Each wall is flat, endless, passes through zero and stands at right angles to its row. A trip goes straight from one point to another. List the walls that it crosses, first one first.

Walls:
(1): [ 4 -5  8]
(2): [ 21 -12  -3]
(3): [-60  -6   0]
(4): [ 4 32 18]
(5): [ 11 -46 -11]
Trips:
[-31 -20 -56] to [-5 26 10] => 5, 4
[ -2 -11  16] to [-11  17 -43] => 2, 1, 5
[ -8  -5 -25] to [ 33   9 -17] => 2, 3, 4
[ 20  11 -14] to [40 22 -3] => 1
[ 35 -30   9] to [19 -6 19] => 4
[ 6 16 -2] to [-8 -4 -2] => 3, 4, 5
[  6 -15  31] to [17  3 15] => 5

Walls:
(1): [-13  -5 -39 -18  23  -2  -1  14 -41]
(2): [ 20 -19  33 -24  25 -19 -13  15 -10]
(3): [ 46 -36 -31  -3  15  22   0  18  22]
(4): [ -9   5   9  60 -17   1  24 -30   4]
Trips:
[ 23  20  12 -20 -31  -3 -46  44   7] to [ 16 -20  30 -38   9  -7  28 -14  11] => none
[-14  20  -5   9  -2 -27  15   7  15] to [ -6  10 -12 -26 -21  -7  -5 -21 -11] => 1, 4
[ 11 -10  17   6  20  -1  -1  -3   9] to [ 13   2  16  11  14  16 -21   9  -4] => 4

Walls:
(1): [ 31 -34 -12   2  17  -3   1  -2 -11  -4  14  -2  -5  13 -14 -18  -2   3]
(2): [  0 -26  29  21 -28  -5  20   1  -4 -15  13 -32  -4 -15 -11 -33 -29 -33]
(3): [  5  54  -8  60 -24  26 -23  -2   4  12  20  -5   9 -30  22 -10  10  -2]
(4): [-19 -30  -3  -7 -24 -27  35 -12  12   2   2 -18  33  27  -2  -7  -7 -17]
(5): [ -8  -4  22 -51   3  -2   2 -16   1 -16   9  21 -21 -35  -9  23  -8  -3]
(6): [-18  17 -14   0  14 -49 -29 -28  -9  -6  12  53   1  22 -24  53  19  19]
(7): [ 32   0 -19  -4  -4  -1   4   7  -4 -13  -8  44   0 -16  -6  -4   3 -20]
Trips:
[ 22   1  35 -18  16 -25 -19   9 -10 -33 -29   1  -3  12 -14 -39  33   5] to [-27  -6 -15  23 -49 -24   3 -23   5 -16   2   5 -10   4  15  -3   0 -21] => 4, 5, 1, 3
[ 24  -3  -1 -17  42 -42   8  -8 -20  21  -8  -2 -29  -1  30 -21  -9  -6] to [ 27 -34 -14  23  36   3 -27  20   0   2 -20  -6   2 -17  40 -24   8  15] => 5, 3
[  4 -18  14  -3  32  24  10   9   9   4 -34  26 -35 -19 -38  34  -8 -30] to [-37   0   5 -28  15   5   4 -15  -9  -5  37  21   1  13  -1  30  -6   5] => 1, 7, 4
[ 11  26   1  30  26 -13 -16 -19  -6 -42  24 -14 -55   4   7  -3  41  13] to [-28  -5   6  27  -3  -4  16 -20  25  11 -28  15   0 -34   6  20 -34  41] => 5, 1

Walls:
(1): [  2  -3   3   8  -8  -4  18 -21  -2 -52 -25  23  -9 -37  25  35  41 -34
   6  -5  -2   5  -5   9   3 -11 -10   0  -3  -3   9  -2]
(2): [-54 -18 -24 -30  17 -20   9  22   9 -17 -20  18  -3 -15  25  10  21  18
   4 -10  19  49  -3 -10 -12 -11  11   9  11  46  -5 -21]
(3): [-29  37  28  -2  -4   6   2  37  -8 -40  22  11   7  13   2  28  53  -4
  -9  35 -15 -57 -18 -19  21 -32 -22  27  -1  17  24 -11]
(4): [-37   2  40  19  16 -12 -25 -15 -41  46   6  36 -41 -16  15   6  -9   5
   9  40  51  13  -6 -13 -13  18  12 -52  -1 -13  13 -15]
(5): [-31  -8  38 -31 -39  -8 -13 -16 -22   5  -4  51 -34 -55  22   0  14  31
 -18 -17  11 -20   0 -17  40   2 -38   9   8 -18  26  26]
(6): [ -6  -9 -15  15 -39 -31 -20 -25  -7  -7  30  -3 -10   4  36  -7 -13 -22
 -15  -5  13  20  38  -3  -3  24   6  19  -8  24 -16  -6]
(7): [-13  25 -18  -9   4 -30 -19  29  -1  21  15  16 -25  -4  55 -29 -24  -5
  16   1  18 -47  36   0  23  -2  13 -15 -30  -1  10  27]
(8): [-22  -8  -2 -35  25  -3   4 -22  -7  48 -31  -7  12   6  13  -1  -8  -2
 -11 -32   5  25   4  -8   5 -25   9  38  43  18 -11  -3]
Trips:
[ 36  10 -27   3  -7   6  16   4 -37  -9  12  -4   3 -30   3  12   5 -36
   9  -1 -13  20 -13  -3  -8  38  34  -3  12  25 -22 -30] to [ -4   9  27  22 -16   8  -8  -5   3  -1   6 -28  16  -1 -20  29 -16 -13
  -2   9  31   5   0 -15 -42   4   1  12  31 -23 -19  32] => 2, 4, 1, 8
[ 35 -14  -3  16  -9 -10  18   7 -14  11  16 -55 -19  20   9  -9  14 -22
  34 -17  41  12 -24  34 -29  -4  19  26 -13  10  17  -7] to [ -2 -11 -30 -36 -15 -11   8 -19 -37   0 -15  20 -10   1   2 -36   3  33
  22  26 -14 -10  26   8  -5  13 -37   1   8  -1 -45  12] => 8, 7, 2, 5

Walls:
(1): [-23  -8   3 -13   5  24 -11 -20 -21  13   8   7   3  -6  18 -11  -7  18
  -8  29 -17  10 -19   7   9  21 -38  21  20  30  22  -9  -7  25 -40 -10
 -11 -29   7  11   4 -15 -25   6  -5  -2 -14   2]
(2): [-32 -16 -12 -13  -2  15  -7  -3  48  15  13 -13   5  -1 -26   9  -2  22
   1   5  -7 -10 -12 -20  16  13 -23   4  10   3 -25  -5  -8  32  14 -17
   8  11  19 -18  -2 -21 -12  20   8   9 -10  56]
(3): [ 15 -26   9  11 -45  -2 -32   6 -13  -3  33 -43  -3   5  -2  11 -19  -2
  24   4  36 -26 -20  -9 -10   5  -2 -17   2 -16  -5 -23   6   6  -9 -22
  -4 -16  48  17  -7  28  20 -16  28 -31  12  32]
(4): [ 34  -4  30   4  27  -8  -7   5  -7  16   5 -17 -21 -16   0  23   2   7
 -21 -14  27 -13  -8 -40  12  33  -5  19  24   3  -2  -3   5  16 -18   9
  15  -8   1  31 -20 -17 -37  21  -6  17 -18  -7]
(5): [ -3  10  11 -28   0 -20 -17 -19 -22  -4  -7  -9   7  21  -8  12  -7  14
  15   0  57  -4   3   3  44 -17  -3   8  43 -25  10  13  34  -6  13   2
  29   7 -14   4  -5   1  -1   3 -21  39  15 -30]
(6): [ 10  24  45  19  31 -19   3  -1 -11  10 -12  16   2 -33 -18 -28  -7  -3
 -21  -2   1   1  34  15 -10  29  -6  22  35  24 -51  12 -17  12 -18  -2
  -3  43  -4  10 -23   4  26  19  17 -13 -23 -23]
(7): [ -6  38  -9 -30  39 -18 -15   6   6 -10 -48  16 -15  18   9   9 -13  37
  -6  16   6   7  -5  -5  15  10  11 -26   5  -7  -5  25   7   8   6  37
 -16   2   1   8   1  10   5 -25  25  -9 -28  21]
(8): [ -4 -47  19 -11   0 -13  26  20 -14 -32  20 -25  31   4   9   1  14 -12
  29   5  21  -6 -16  -1 -10  41  17  17  -1  21  15 -18   0  15 -21  35
 -25  -9  29  -2  -8  41  -8 -18  -1  16 -33   3]
Trips:
[  5  21  18  18 -19   7 -10   2  12  -3  -4  -2  15   3 -14  24  12  -8
 -23 -52   8 -22  14  -8  51 -26  -2 -26 -28  23   7 -25 -27  -6   1 -18
 -12  11 -12 -21  20 -22   4  15  26  18   8   2] to [ 24 -12   0  20 -13  16 -45 -27  19 -13  -8  -7  -1  23 -23   4   6  -9
 -23  38   8 -49  -7  -9 -21   6   4   4 -19  10  16  -2  21 -14  -4  -1
 -18  31  19 -31  -1 -30  -5 -14   5   2  -3  14] => 3
[ 22  43 -15   4  15  -7   9   4   8  15  39  15   2  -8   4  10 -21  -1
  15 -29  -5   1 -13   4  -7   8  28  18  12   8 -10 -10  15  10  24   6
  35   0 -32   0 -14 -10   7   0   6  14   3   1] to [ 18  27  31   9 -26 -12   4 -28 -28   0 -36  21 -14   0  14  31   0  38
  22 -21 -23  -1   3  11  16  16   0  -2  37  22   4 -14   2 -10  17  23
  24 -28  22   5 -22  45  42 -39  12   1  21  51] => 7, 3, 4, 8
[ 20  13 -55 -47 -20 -33  17  14  16 -21  24  14  19  -3 -27  -1 -30  17
  13  -1  -9   0  18  14 -20   0  22  -5  34  11  -8 -30  40  20  18  -1
   0  -7 -31   7  -7 -31  -9  -3  -6 -27  11 -17] to [-13  20 -14 -23  30  -9  -5  -6   7   5  25  11 -17  12   3  -1 -42  20
  27 -10  19 -25 -27 -12   1 -12   1  -8   0  20 -21   0   1  -9   9   0
 -13 -17  12  -3 -16  23   2   7  49 -19  -7 -12] => 3, 6, 8
[ 35  12 -41 -10   1 -30   9  -4  17   2  45  17 -32  -5 -27   3  29  -8
 -13 -17 -16  -4 -29  -6  15  -7  -2   6  30 -26  38   6  -6  20  -7  45
  18   2  -3 -20   5 -23 -26 -17  -6   5  -2  22] to [  3  20   1  -2   3 -24 -21   3  11  38   1  -9  10  17   9  55  21  -9
  15  38  -2  16  24 -52  -9  25  37  48  18  22 -23  34  -5 -32  11  31
  -8   5  30   6 -24 -11  -7  10 -22 -16  -8  -5] => 8, 6
